Rows are points. To make a cloud, some directions were put in groups of two or more. Within a group, all points are equally far from the middle, so they leave a hole (a ring in 2 directions, a hollow ball in 3). The other directions are filled evenly. Then the cloud was stretched, turned, moved and blurred a little. How many holes are there, and how many directions does each take, smallest first?
In the rows, zero is written as 128.

Cloud (21 x 3):
[[156 155 105]
 [138 173 146]
 [111  88 107]
 [122  80 118]
 [174 119 123]
 [131 151  91]
 [ 98 161 115]
 [119 123 183]
 [169 134 158]
 [121 159 170]
 [ 82 141 150]
 [144 122 180]
 [136  85 108]
 [104  87 153]
 [144 116 178]
 [ 88 145 110]
 [162  96 151]
 [ 97 108 169]
 [ 87 153 123]
 [159 154 108]
 [171 114 153]]
Holes: 1 (3)

Cloud (53 x 6):
[[118 158 109 150  88 113]
 [109 160 168 110  75 135]
 [104 172  94 124 157 151]
 [110  94 110 114 158 173]
 [131 105 173 147 171 151]
 [ 65 121 105 122 137 160]
 [150 156 129 169 161 163]
 [ 80 161 156  92 146 156]
 [ 93 153 116  90  76 150]
 [145 170 132 146 154  97]
 [101 162  92 145  98 150]
 [142  87 156 154  94 136]
 [137  92 158 157  97 156]
 [154 124  99 100  88 166]
 [ 81 153  98 152 108 150]
 [149 101 170 138 169 122]
 [158  91 165 135 100 127]
 [119  86 120  86 158 124]
 [142 135 117 101 154 185]
 [153 115 142 169 110 169]
 [ 99 109 176 146 167 137]
 [104 170 100 106 161 142]
 [ 89 111 139 164 170 132]
 [ 99 157 144  86  72 150]
 [138 161 116 144 104  97]
 [152  87  98 137 102 128]
 [110 174 140 168 114 156]
 [122 157  91 105  82 130]
 [113 176 157  91 155 152]
 [104  91 143  99 112 189]
 [155 148  89 136  95 126]
 [ 70 107 114 109 109 170]
 [103 102 156 169 155 156]
 [135 172 150 140 152  95]
 [106 139 116 141 106  85]
 [174 145 128 145 114 107]
 [151 153 112  74 101 123]
 [120  96 105 155 153 169]
 [138 102  95 137 112 179]
 [166 138 100 134 165 114]
 [106 148 163  85  86 114]
 [ 76 123 111 149 164 132]
 [100 115 146 148 164  95]
 [133 108 100 126 155 179]
 [ 99  95 109 144 173 139]
 [154 159 151  78 153 133]
 [ 80 108 160  97  83 164]
 [ 95 133  94 121  91 101]
 [ 73 136 177 110 144 157]
 [ 83 155  97 148 111 153]
 [145 163 165 123  93 174]
 [178 138 154 138 150 111]
 [113 100 155 160 175 135]]
Holes: 3 (2, 2, 2)

Cloud (80 x 8):
[[153 137 176 156  83 140  90 186]
 [147 141 168 150  60 153 178 151]
 [122 146 113 108 106 155 160 147]
 [109 137 160  99 126 162 143  97]
 [ 83 127 114 100  85 166 166 141]
 [ 83 177 124 180 136 144  94 128]
 [106 162 139 198 127 139 155 117]
 [144 191  98 107  71 158 170 119]
 [130 133 113 138 171 168 189 142]
 [169 145 109 151 175 156 122  96]
 [113 151 130  87  73 112 167 163]
 [125 165 102 161 164  78 133 126]
 [115 118 103 100  81 141 138 117]
 [115 143  85 115  89 126 134 116]
 [105 109 118 154  83 174 131 135]
 [154  99 154  87  84 154 167 172]
 [153 152 126 100  98 165 137 113]
 [116 180 139 176 113 131 135 133]
 [ 88 164 105 155 170 175  86 145]
 [146 148  83  98 124 103 161 155]
 [136 100 126  98  82 122 134 128]
 [132  92 121 141  80 127 146 158]
 [ 89 132 132  84 138 123  93 170]
 [130 154 157 120 121 126  74 126]
 [113 113 130  92 129  84 161  74]
 [134 103  97 154  81 101 156 188]
 [ 91  94 107 126 119  95 151 146]
 [137 131 163 150 146 143 149 107]
 [161 128  63 103 136 121 115 197]
 [ 96 167 140 123 106 127  88 123]
 [110 150 102 189  74 133 167 158]
 [101 125  85 101 106  93 143  90]
 [ 83 138 100 102  98 113 124 147]
 [140 120 111 172 142  92  92 121]
 [123 170 114 117 164 116 141 162]
 [137 121  93 126 155  91 162 154]
 [136 125 122 165 130 161 140 172]
 [102 119 127 168 120 115  79 167]
 [130  98 107  82 102 123 118 108]
 [104 114 133 115 170 156 177 120]
 [170 107 111 134 135 164 170 113]
 [123 114 170 117  77 153  96 104]
 [123 186 103 136 150  96 137 100]
 [ 97 158 176 120 142 161 124 130]
 [149 111 188 132 126 100 159 132]
 [168 162 135 175 138 132  94 118]
 [150 167  87 107 110 104 121 141]
 [100 178 167 128  79 150 103 124]
 [121 135  79 115 143 161 116 158]
 [168 140  98 169 131  83 137 126]
 [110 138 111 109 124 107 127 118]
 [ 93 162 163 153 102 108 130 199]
 [155 152 184 153 137 106 136 120]
 [140 177 145 143  85  75 140 140]
 [172 135 138 177 105 145 102 143]
 [145 174 163 147  81 112 161 161]
 [ 87 170 108 183  92 133 116 181]
 [118 140 117 124 107 141  81 107]
 [100  98 183 179 145 156  97 103]
 [108  99  96 136 145 100 152 162]
 [111 174 174 157  94  97 136 110]
 [134 170  94 163 120 148  93 127]
 [ 99 109 103 176  97  77 146 129]
 [140 127 147 105 150 103 113 179]
 [ 89 125 161  87 111  89 117  88]
 [152 159 109  96  80  98 158 176]
 [163  79  90 128 123 106  91 111]
 [165 132 102 167 122 104  80 120]
 [159 113 174 115  96 177 134 144]
 [105 134 166 117  67 132 137 138]
 [145 192 126 109 133 148 152 136]
 [106  89 144 177 140 176 105 122]
 [128 132 165 124  64  68 150 105]
 [156 139 177 144 149 155 104  99]
 [ 85 171 144 136 101 111  84 127]
 [113 155 119 111 102 151 176 142]
 [137 186 101 113 151  80 145 108]
 [ 83 122  98 137  66 127 174 124]
 [122 129 133 179 120 101 147 102]
 [120 137 158 165  99 144 168 100]]
Holes: 0

Cloud (106 x 9):
[[123  70  85 121 136 142 133 106 123]
 [119 168 140 124 132 134 150 120  91]
 [101 160 110 173  81 132 143 138 150]
 [134 109 170 141 154 108 102  98 108]
 [107 151 111 142  82 103 136  86 132]
 [135  70 168  97 112 156 135 147 104]
 [141  83 154 110  99 101 106 137 159]
 [130 127  95 136 166 168 139 163 145]
 [109 110  98 101  82 158 108 115  92]
 [103 106 148 106 106 177 107 192 147]
 [ 61 109  91 166 121 109 106 142 136]
 [110 123 107 159 118 100  82 104 114]
 [127  95  94 141 110 194 129 140 139]
 [113 114  65 137 104 108 145 183 151]
 [169 152 136 103 148 135 149 128 108]
 [ 72 105 150 104 120 122 169 184  98]
 [ 98  76  93 102  94 101 113 182 130]
 [117  73 152 107 129 145 130 201 105]
 [121 101 107  69 126 115 179 168 127]
 [110 119 101 153 104 156 192 139 120]
 [155 104 156 120  93 116 101 126 167]
 [ 88 118 119 135  60 154 176 155 122]
 [ 63 140 129 114  90 104 147 186 156]
 [112  89 163 158 132 162 134 173  89]
 [140 147 154 120 130 146  90 185 131]
 [ 94 123 159 119 145 140 179 180 101]
 [ 83 132 117 104 120 119  68 132 142]
 [152  75 145 108  72 122 132 184 107]
 [102 102 102 138  81 108  82 126 158]
 [109  92 157 110  66 120 167 120 103]
 [117  82 112  74 149 119 134 158 137]
 [ 99 165 147 142 139 148 121 119  97]
 [106 161 129 124  54 147 148 117 144]
 [126  79 103 143 139 161 129  95 124]
 [108 138 110 157  73  81 142 108 143]
 [ 58 158 140 108 102 138 134 178 126]
 [106  76  87  92 146 133 128 131 134]
 [ 97 123 161 128  80  73 151 169 157]
 [105 137 154  95 134 160  98 129  85]
 [117  60  95 108  79 125 133 138 102]
 [133  89  95 134 105 153 187 157 161]
 [126 117 163 102 112  60 164 163 139]
 [ 87 126 180 152  91 124 129 185 120]
 [107  69 139 117  63 113 121 167 102]
 [145 152 129 123 147  75 117 153 146]
 [122 171 141  80 132 159 138 162 144]
 [131 103 155 127  64  95 178 118 122]
 [123 153 157  70  87 116 158 122 121]
 [169 102 119 156 101 143 164 180 117]
 [ 69 129 133 129 175 111 138 121 139]
 [111 127 177 120 123 172 104 160  93]
 [ 98 117 109 115 121 131 132  77  94]
 [ 70 156 130 106 130 104 121 105 146]
 [ 87  89 132 115 167 122 105 182 133]
 [143 120 143  72 116 102 177 166  99]
 [155  99 137 135 169  95 180 155 133]
 [103 115 133 152 158 158 164 108 101]
 [130 138 106  78 115 127  90 113 141]
 [ 91 132 127 142  78 160 172 174 172]
 [ 91 146 110 153 105  99 109  91 124]
 [ 80 115 118 165 150 110 163 173 108]
 [104 107 111  95 110 146 165 178 179]
 [101 157 161 166 158 115 137 140 155]
 [ 80 128  96 109 109 178  91 150 130]
 [100 137 140 175 155 120 135  95 150]
 [132  86 100 142 169 162 138 164 115]
 [126  74 124  91  93  91 127 187 133]
 [148 121 115 131 164  81 165 119 138]
 [ 65 112 160 125 158 144 108 171 134]
 [ 91 167 126  96 146 157 158 139 135]
 [ 96 119 132 134  74 101 127  82 143]
 [133 149 153 177 107 113 143 165 175]
 [ 90  88 142  95 114 115 102 121 151]
 [ 93  63 118 116  81 116 150 118 106]
 [ 99 135 180 105  95 163 165 157 108]
 [130 106 152 154 104 127 172  84 126]
 [ 97 133 150 112 120 123 130 148  64]
 [ 86 124 165 118  84 162  94 175 123]
 [105 145 142 102 135  79 140 102 104]
 [164  89 151 116 163 136 164 167 128]
 [141  70 155 131 147 138 141 189 143]
 [ 93 105 132 170  79 128  91 138 159]
 [136 158 178 154  88 101 137 146 159]
 [105 144 140 117 144 124  88  96  99]
 [165 137 163  96  77 158 116 154 134]
 [ 70 102 151 147 175 110 133 162 126]
 [ 63  95  98 110 120 162 143 144  96]
 [134 128  95  93  99 106 111 114 167]
 [ 87  91  74 149 125 157 112 168 134]
 [109 104 149 190  92  82 130 129 132]
 [ 61 147 140 108 124 153  88 150 125]
 [141 154 114  74 123 118 103 123 137]
 [172 104 168  94 119 158 135 155 105]
 [141 143 140  66 112 143  94 135 120]
 [142 131 109 108  81 126 173  95 143]
 [ 83 108 120  92 142 103 177 125 110]
 [138 104 129 155 168 108 174 180 149]
 [ 56  87  93 135 126  91 125 146 123]
 [ 93 132 104 109 130 175  95 145  99]
 [122  86 186 129 108  95 163 127 103]
 [122  78 105 144 179 134 130 173 124]
 [151 133 153 125 134 118 182 143  87]
 [ 91 116 127  89 125  81 158 110 104]
 [136 102 156 150 123 113 125 125  64]
 [164 165 162 128 141 151 132 145 145]
 [114 137 128 125 127 134  93 121  74]]
Holes: 3 (2, 3, 4)
